Each row is a point. The points of each table are mixes of a few directions, plus a little noise. How many directions does each table use, and how many do they share? Where both have some left over, give the other angles between the two spaces (their principal angles), to ten degrees, smallest first.

First:
[[-21  33]
 [ -3   4]
 [ 38 -60]
 [-15  25]
 [ -1   2]
 [ -7  12]
 [ 10 -16]]
Second:
[[ 16 -25]
 [-18  28]
 [-18  29]
 [ 20 -32]]
Directions: first 1, second 1, shared 1

First:
[[-17  -1   8 -22]
 [ -1   1 -13 -14]
 [  8  -2  24  37]
 [ 30   1   2  55]
 [-22   1 -16 -55]
 [-16  -3  27  -2]
 [  7   4 -47 -33]
 [ 12  -1  14  35]]
Second (8 x 4):
[[-14  -2  22  -4]
 [  8   1  -3  10]
 [ 14   5 -51 -25]
 [  8   1  -4  10]
 [ 12   0   7  28]
 [-32  -4  36 -22]
 [ 30   0   7  60]
 [-25   0 -13 -57]]
Directions: first 2, second 2, shared 2

First (8 x 9):
[[ 23 -27 -28   8  -2 -48  18  -7  11]
 [  7 -20 -12  17  13   1 -17  -4   2]
 [ 24   2   3  19 -18  -4 -19  14 -50]
 [-10  34  26 -15 -19  19   3  11 -24]
 [ 27  -2  -8   8 -22 -32   8   9 -31]
 [-41   7  10 -20  27  37   2 -14  51]
 [  7 -10  -6  12   4   1 -13   1  -7]
 [-38  17  14 -30  15  24  18 -11  47]]
Second (8 x 9):
[[  5  14   9 -17  27  -4   0   4  31]
 [-15  12  20 -23 -38  18  41  -5 -12]
 [-14  -9  -7  -7 -18  -5  27 -12   9]
 [-17  -3 -26  32  12 -10 -49   3 -12]
 [  7 -15   5  -3  21  17   0  -6  22]
 [ 30   1 -33  34  38 -57 -60  19  -5]
 [ -9  14  21 -15 -18  24  17   1 -11]
 [ 12 -13  12  -2 -25  17  23  -4 -22]]
Directions: first 3, second 5, shared 3

First:
[[ 11 -23 -30 -14 -10  -2  -3  -8  -7  -2   6   8  -9  -3]
 [ -1   2   3   1   1   0   0   1   1   0  -1  -1   1   0]
 [ -2   4   5   2   2   0   0   1   1   0  -1  -1   2   1]
 [-21  45  60  28  20   4   5  15  13   4 -12 -16  18   6]
 [  6 -13 -17  -8  -6  -1  -1  -4  -4  -1   4   5  -5  -2]
 [  3  -6  -8  -4  -3  -1  -1  -2  -2   0   2   2  -2  -1]
 [  6 -14 -18  -8  -6  -1  -2  -5  -4  -1   4   5  -5  -2]
 [ -2   5   6   3   2   0   1   2   1   0  -1  -2   2   1]
 [  0   0  -1   0   0   0   0   0   0   0   0   0   0   0]]
Second (11 x 14):
[[ 19   9  10  -1  -1   9 -17  18 -15  -7 -13  14  10  -2]
 [-21 -13   0   1  -8   7   2  -9   3   1   2  -7 -12   3]
 [-31 -21   5   1 -15  19 -13  -2  -6  -6  -6  -6 -14   1]
 [ -4  -3  -3   1  -4  -3  20 -16  10  12  11  -4 -10   9]
 [ 24  16   0  -2  11  -9  -3  10  -3  -2  -3   7  14  -5]
 [  3   1   4  -1   0   5 -12  10  -8  -6  -7   4   5  -3]
 [ -8  -2  -3  -1   7  -3 -13   8  -2 -10  -4  -6   7 -11]
 [ 24  18  -5  -2  19 -17  -4  12   0  -4  -1   4  20 -10]
 [ -5  -1  -4   0   3  -5   4  -4   5   1   4  -5  -1  -2]
 [  7   6  -7   0   3 -13  26 -16  14  14  14  -3  -4   7]
 [ -9  -9   4   2 -14  11  11 -12   2   9   4   1 -15  12]]
Directions: first 1, second 3, shared 0; angles 80

First (9 x 20):
[[  1   6  -7 -10 -16  -8  -6  10 -12   9  14 -12  -2   7 -14 -19   8   3
   20  -1]
 [  3   6  15  -9  -8   4   5   5 -29  18  19 -15   5  35  -8 -29  -3   3
   12   9]
 [  3 -42 -17   6   2  18   6   4 -11  24  22 -25  17  19  -1 -24   3   3
   -1  -8]
 [ -7 -26 -24  14  12   8   7   1  27 -11  -6   0   1 -13  17   8  17   3
  -11 -12]
 [ -1  22  23  -3   6  -1   4   1  -9  -7  -7  12  -6  19   6  -6  -1   2
    7  10]
 [ -8  -5 -17   5  -7  -1  15  -2  18  -8   6 -13  -4 -12   6  13   8  -2
  -24  -2]
 [ 10  32  30 -15  -4 -12 -22   3 -27   5  -7  18  -3  12 -16 -13 -12   1
   35   9]
 [  1  10   8   8  18  -5 -12 -11  23 -24 -34  34  -6 -33  10  37  -9  -4
   -8  -3]
 [ -1  -4 -11   6  -3  -4   3 -11  20  -9  -7   1  -1 -34  -1  34 -11  -8
  -30  -3]]
Second (10 x 20):
[[ 23 -16  43   0  -5 -44   2 -13 -30  21 -10  15  16  14  60 -39  -9   0
  -15 -33]
 [-10  11   2  12 -36  11  -8 -16  -6   0  14  22  11   0  12 -18   1 -16
   22  12]
 [-11   4  -1  12 -19   6 -10  -1  -3  -3  10  13  -2  -3   2 -15  -4 -10
    6  -4]
 [  6   3  -8 -13  11   9  11  -4  10  -1  -6 -11   5   2 -12  24   9   7
    8  22]
 [ -2   0 -19 -10  27  12   7  14  17  -8  -6 -22 -12  -5 -33  31   5  11
   -7  10]
 [-14   6  -4  14 -22   9 -11  -2  -2  -4  12  14  -2  -4  -1 -14  -3 -12
    8  -1]
 [-13   9 -15   6 -13  19  -5   0   8  -8  10   4  -3  -5 -17   5   2  -7
   12  13]
 [ -2   2  -6  -1   1   7   1   1   5  -3   1  -3  -1  -1  -9   8   2   1
    3   7]
 [ 11 -12  19   0   9 -25   0   3 -13   9  -8   0   0   5  23 -16  -7   4
  -18 -26]
 [ 11  -9 -10 -19  47  -4  14  18  15  -3 -18 -32 -12  -1 -25  35   4  21
  -20   0]]
Directions: first 5, second 3, shared 0; angles 60, 70, 80

First:
[[  1  14   3   2 -12  -6   1   7  13   4   8   0  -2   9  -6  -5  -8  11
    5  -9   1  12   8   0  -5  13  10  11 -38   3   2  11]
 [  0   2   0   0  -2  -1   0   1   2   1   1   0   0   1  -1  -1  -1   2
    1  -1   0   2   1   0  -1   2   1   2  -6   1   0   2]
 [  1  15   3   2 -13  -6   1   7  14   4   8   0  -2  10  -6  -6  -9  12
    6  -9   2  13   8   0  -5  14  10  11 -40   3   3  11]
 [  0   2   0   0  -2  -1   0   1   2   1   1   0   0   1  -1  -1  -1   2
    1  -1   0   2   1   0  -1   2   1   2  -6   1   0   2]
 [ -1  -9  -2  -1   8   4  -1  -4  -8  -2  -5   0   1  -6   4   3   5  -7
   -3   5  -1  -8  -5   0   3  -8  -6  -7  24  -2  -2  -7]
 [ -1  -9  -1  -1   7   4  -1  -4  -8  -2  -5   0   1  -6   4   3   5  -7
   -3   5  -1  -7  -5   0   3  -8  -6  -7  23  -2  -2  -6]
 [ -1 -16  -3  -2  13   6  -1  -8 -15  -4  -8   0   2 -10   6   6   9 -12
   -6  10  -2 -13  -9   0   5 -14 -10 -12  42  -3  -3 -12]
 [ -2 -23  -4  -3  19   9  -2 -11 -21  -6 -12   0   3 -15   9   8  13 -17
   -8  14  -2 -19 -12   0   7 -21 -15 -17  60  -5  -4 -17]
 [  2  22   4   2 -19  -9   2  11  21   6  12   0  -3  15  -9  -8 -13  17
    8 -13   2  19  12   0  -7  20  15  17 -59   5   4  16]]
Second, 8 rows:
[[ -1   3  -1   0   7   8   4   0  -7   2  -5   6   3  -2   5   4   5   1
   -5   6   1  -5   6   5   0 -12   3   7   6  -2   0  -2]
 [  4 -21  -1   0  -9 -16 -14  -6  10 -14   8 -13  -5  -5 -12  -3 -10 -19
    5 -18  -2   6 -13 -13   7  25 -15 -22   8   8 -15  -9]
 [  0  -5  -1   0   1  -1  -2  -2   0  -3   0  -1   0  -3  -1   1  -1  -6
   -1  -3   0  -1  -1  -1   2   1  -3  -3   6   1  -5  -4]
 [  3   3   5  -1 -20 -19  -6   4  18   3  11 -11  -6  13 -10 -12 -10  11
   14  -8  -1  16 -13  -9  -5  27   1  -9 -29   3  10  12]
 [ -3   7  -2   1  16  19  10   1 -15   5 -10  12   6  -5  11   8  11   2
  -11  13   2 -12  14  11   0 -27   6  15  13  -5   1  -3]
 [ -4  24   1   0   9  18  16   7 -11  17  -8  14   5   7  13   3  11  22
   -6  20   2  -7  14  15  -8 -28  17  25 -11  -9  18  10]
 [ -1  12   1   0   0   5   6   4  -2   8  -2   4   1   5   4  -1   3  12
    0   8   1   0   4   5  -4  -8   8  10 -10  -3  10   7]
 [  4 -24  -2   0  -5 -13 -14  -8   7 -17   6 -11  -4  -9 -10   0  -9 -24
    2 -18  -2   3 -11 -13   9  21 -17 -22  16   8 -20 -13]]
Directions: first 1, second 2, shared 0; angles 30

First (8 x 32):
[[  8  26  16   0  -7   4  10  -2   7  -6   0 -12   2  -6   7   8  11 -10
   -2 -17   5   2 -10 -18   2   7  -4   1   2   7  -6  -7]
 [ 10   8 -15  -2 -15  -1 -17   1   0   7  -2  11  -1  10  -3  -6  -7   3
   18  15  -9   9   2  10   8  -6   9   7  -3  -1   1  -9]
 [  7  10 -17  -1 -13   6   4   7   3   3   3   2   3   6  -1  -1  -5 -19
   12  10  12   7 -11  -4  22  -9   7   1  -4  11  -2 -12]
 [-28 -29  27   3  22  -5   8  -3  -8 -11   6 -12  -7  -8   5   0  -1   9
  -14 -14 -10 -20  15   6 -33   6 -15 -10   2  -5  -1  21]
 [ 10   7 -31  -3 -19   6  -6   9   1   8   2  11   2  13  -5  -6 -12 -17
   22  23   8  11  -9   5  28 -14  13   3  -6  10   0 -15]
 [  7 -10  10   1  17 -13 -21 -15  -1   8 -14  12   0  -8  -5  -1  12  44
  -24  -6 -19   2  15  10 -23  14  -1   7   7 -28  11  14]
 [-24 -19  23   2  12  -2   9  -1  -6 -12   8 -13  -7  -4   6   0  -3  -1
   -4 -12  -8 -17  11   4 -26   3 -12  -9   0   2  -4  14]
 [ 10   7 -12   0   1   5  11   3   4   4  -3   1   8  -3  -4   4   5  -9
  -11   2  20   6 -14 -13  22  -2   3   0   1   3   2  -6]]
Second:
[[  0  -1 -12  -2 -13  -1 -16   3  -3   4   2   8  -4  11  -1  -7 -11   1
   21  15 -12   4   7  14   1  -7   7   3  -5   1   0  -5]
 [  0   3  25   3  27   3  33  -5   6  -8  -4 -18   8 -23   3  16  23  -1
  -46 -32  26  -8 -14 -31  -2  16 -14  -7   9  -2   0  10]
 [  0  -1  -5  -1  -5  -1  -7   1  -1   2   1   3  -1   5  -1  -3  -5   0
    9   7  -6   1   3   7   0  -3   3   2  -2   1   0  -2]
 [  0   0   0   0   0   0   0   0   0   0   0   0   0   0   0   0   1   0
   -1  -1   1   0   0   0   0   0   0   0   0   0   0   0]
 [  0  -2 -12  -2 -13  -1 -16   3  -3   4   2   9  -4  12  -1  -8 -12   1
   22  16 -13   4   7  15   1  -8   7   3  -5   1   0  -5]
 [  0  -2 -11  -2 -12  -1 -15   3  -3   4   2   8  -4  10  -1  -7 -10   1
   21  14 -12   4   7  14   1  -7   6   3  -4   1   0  -5]
 [  0  -1  -9  -1 -10  -1 -12   2  -2   3   1   7  -3   8  -1  -6  -9   0
   17  12 -10   3   5  12   1  -6   5   3  -4   1   0  -4]
 [ -1   4  33   5  34   3  43  -7   8 -11  -5 -24  10 -30   4  21  31  -2
  -60 -42  34 -11 -19 -41  -2  21 -19  -9  13  -3   0  13]
 [  0  -1  -8  -1  -9  -1 -11   2  -2   3   2   6  -3   8  -1  -5  -8   0
   15  11  -9   3   5  11   1  -5   5   2  -3   1   0  -4]]
Directions: first 4, second 1, shared 1

First:
[[ 11  12 -22  17  -5 -20  10 -10  27 -13   6   1   4 -13  -7   0   7  10
   21  -9  -8  -4  15   7   5  10 -20   4 -19   0   0   9]
 [-22 -13  10  -2   1  -2 -13  -7  -3  -1 -21 -20   7  -2 -11 -15 -12   0
   30  26 -12   6  17  25  27  -1   8  -4   9 -14 -11 -13]
 [  1  -7   3   7   3   7   2   6  -2   9   5  10 -10   1   6  -1  -5   2
    5  19  12   7   2  -4   5   9  -3   2   3  -4   4   4]
 [-15  10  -9  -7  -9 -28 -10 -23  16 -28 -26 -37  31 -10 -26 -11   4   2
   26 -25 -40 -13  19  34  13 -15   4  -5  -8  -5 -19 -15]
 [  3   1 -11  15  -1 -10   4  -5  16  -4   2   1  -1  -9  -4  -5  -1   8
   25  11  -2   3  15   9  13  12 -13   2  -9  -5  -1   5]
 [ -3  -2  11 -12   2  10  -4   5 -15   5  -1   0   0   8   4   3   0  -7
  -20  -6   3  -1 -13  -7 -10  -9  11  -2   9   4   1  -4]
 [ 25   8 -11  13   2   6  17  11   6   9  28  31 -18   0  16  14   8   4
  -19  -6  23   2 -11 -28 -19  13 -16   7 -10  10  16  19]
 [ -2  -5  15 -14   4  17  -4  10 -21  11   2   5  -5  11   9   6  -1  -9
  -29  -4  11   1 -19 -15 -14  -9  14  -2  12   5   4  -3]
 [  1  -4  16 -16   4  19  -2  13 -24  13   6   9  -7  13  12   9   1 -10
  -38  -8  14   0 -24 -21 -20 -10  14  -1  13   8   6  -1]]
Second (8 x 32):
[[  4   7  -1  -7  -2  -1   1   0  -2  -4   2  -1   4   2   1   6   6  -3
  -18 -21  -3  -7 -10  -7 -14  -8   3  -1  -1   7   1   0]
 [  4  10  -6  -5  -4  -9   1  -6   5 -10  -1  -6  10  -2  -5   4   8  -1
   -8 -25 -10  -9  -3   0  -9  -8   0  -1  -6   6  -2  -1]
 [ -5  -1  -8  11  -2 -12  -1  -9  15  -7  -7  -9   5  -9 -10  -9  -3   7
   31  12 -10   2  19  18  19   7  -8   0  -6  -8  -6  -1]
 [ -5 -28  28   2  14  40  -3  27 -31  40  11  29 -34  15  25  -1 -20  -5
  -10  60  42  24 -12 -20   7  16   8   2  25  -8  14   4]
 [  8  18  -9 -12  -6 -12   2  -7   4 -17   1  -9  16   0  -5  10  15  -3
  -26 -49 -15 -17 -12  -6 -24 -17   3  -1  -9  14  -2  -1]
 [ -6 -17  11   8   6  15  -2  10  -9  18   2  11 -17   3   8  -6 -13   1
   14  42  18  15   5  -1  16  14  -1   1  10 -10   4   1]
 [  4   9  -4  -7  -3  -6   1  -3   2  -8   1  -4   8   0  -2   5   8  -2
  -14 -25  -8  -9  -7  -3 -13  -9   2  -1  -4   7  -1   0]
 [ -4   2 -10  10  -3 -15  -1 -11  17 -10  -8 -11   8 -10 -11  -8  -1   7
   30   6 -13   0  19  19  17   6  -8   1  -8  -7  -7  -1]]
Directions: first 3, second 2, shared 2
